Each row is a point. Examples show where two turns around zero, p and q, send a point. Where does a point land after both, in the order given? Backwards means that the second turn is done in reverse. Each puzzle has new turns, and all numbers are rounded.
In the rows, zero is written as 128.

Turn p:
[123 106] => [123 106]
[124 182] => [124 182]
[144  99] => [144  99]
[121 124] => [121 124]
Turn q:
[121 106] => [120 106]
[118 147] => [118 147]
[175 114] => [175 113]
[ 98 145] => [ 98 146]
Where do these land?
q, then p: [104 121] => [104 121]
q, then p: [ 99 125] => [ 99 126]
p, then q backwards: [174 126] => [174 127]
q, then p: [103 119] => [103 120]
q, then p: [159 150] => [159 149]

Turn p:
[122 134 165] => [119 115 163]
[117  99 130] => [110 106 115]
[143 113 124] => [139 114 116]
[164 153  76] => [175 166  96]
[135 125 155] => [131 110 149]
[ 87 144 117] => [ 94 158 128]
Turn q:
[113 140 152] => [104 146 134]
[102 158 118] => [128 163 107]
[146  80 149] => [110  79 148]
[167 118 117] => [157 106 148]
[111 144 104] => [140 146 102]
Where do these land?
q, then p: [153 119 110] => [148 104 123]
p, then q: [157 130 145] => [129 108 155]
q, then p: [129 172 128] => [149 154 156]
q, then p: [112 104 159] => [ 86 124 125]
q, then p: [ 88 115  98] => [128 153  83]

Turn p:
[ 98 148 147 128] => [101  99 130 119]
[105 137 146 155] => [102 110 152 137]
[138  92 142 118] => [162 116 124 148]
[112 144  95 145] => [ 93 153 123 133]
[144 103 141  79] => [173 110  96 121]
[171 144  97 143] => [137 180 142 110]
Turn q:
[128 110 117  85] => [116 138 140  84]
[105  98 165 147] => [177 106 146 130]
[133 142  91 151] => [111 126  87 140]
[167 150 116 111] => [ 98 167 127 134]
[107 140 151 146] => [138 103 141 152]
Where do these land?
q, then p: [149 110 124 106] => [124 121 116  95]
p, then q: [136 140 141 118] => [127 139 139 112]
p, then q: [127 192  84 155] => [ 81  75 170 129]
q, then p: [ 95 109 130 155] => [164 149 126 149]
p, then q: [138 106 148 144] => [153 144 132 146]
q, then p backwards: [123 110 140  91] => [152 159 143 138]

Turn p:
[136 131 141 142 116 149] => [142 114 133 150 117 131]
[104 125 136 129  91 101] => [ 98  99 110 125 125 102]
[140 111  92 161 120 140] => [172 110 108 111 132 133]
[127 107 121 142 136 139] => [148 117 137 120 142 133]
[136 129 133 105 129 125] => [119 143 139 125 117 120]
[127 145 155 113 134 102] => [ 96 148 128 146 133 114]
[127 149 118 105 169 140] => [121 165 140 121 129 163]
Turn q:
[146 109 120 145 135 113] => [148 104 133 136 117 118]
[ 96 123 147 128 113 116] => [116 148 110 117 100 127]
[132 129 140 138 116 167] => [116 126 130 141 131 168]
[149 153 148 139 108 153] => [132 149 141 155 135 162]
[117 144 124 141 136 123] => [122 134 115 144 133 116]
[135 121 110  96 168 103] => [125 112 150 103 145  83]
[121 118 108 109 120 121] => [136 125 118 100 136 123]
Where do these land?
q, then p backwards: [128 121 126 153 134  31] => [207 106 128 126  71 115]
p, then q backwards: [113 113 124 117 119 137] => [132 106 131 115 137 132]
q, then p: [131 124 150 120 118 147] => [122 114 142 141 113 143]
q, then p: [145 156 130 116 136 147] => [124 137 138 152 148 150]
q, then p: [135 121 113 119 112 136] => [139 142 145 122 119 133]
q, then p: [131 121 129 121 142 138] => [120 121 142 127 137 127]
q, then p: [138 131 129 153 119 135] => [154 118 122 136 129 132]
q, then p: [122 121 122 128 145 139] => [123 119 137 116 142 128]
p, then q: [109 144 127 125 127 142] => [115 122 115 124 127 149]
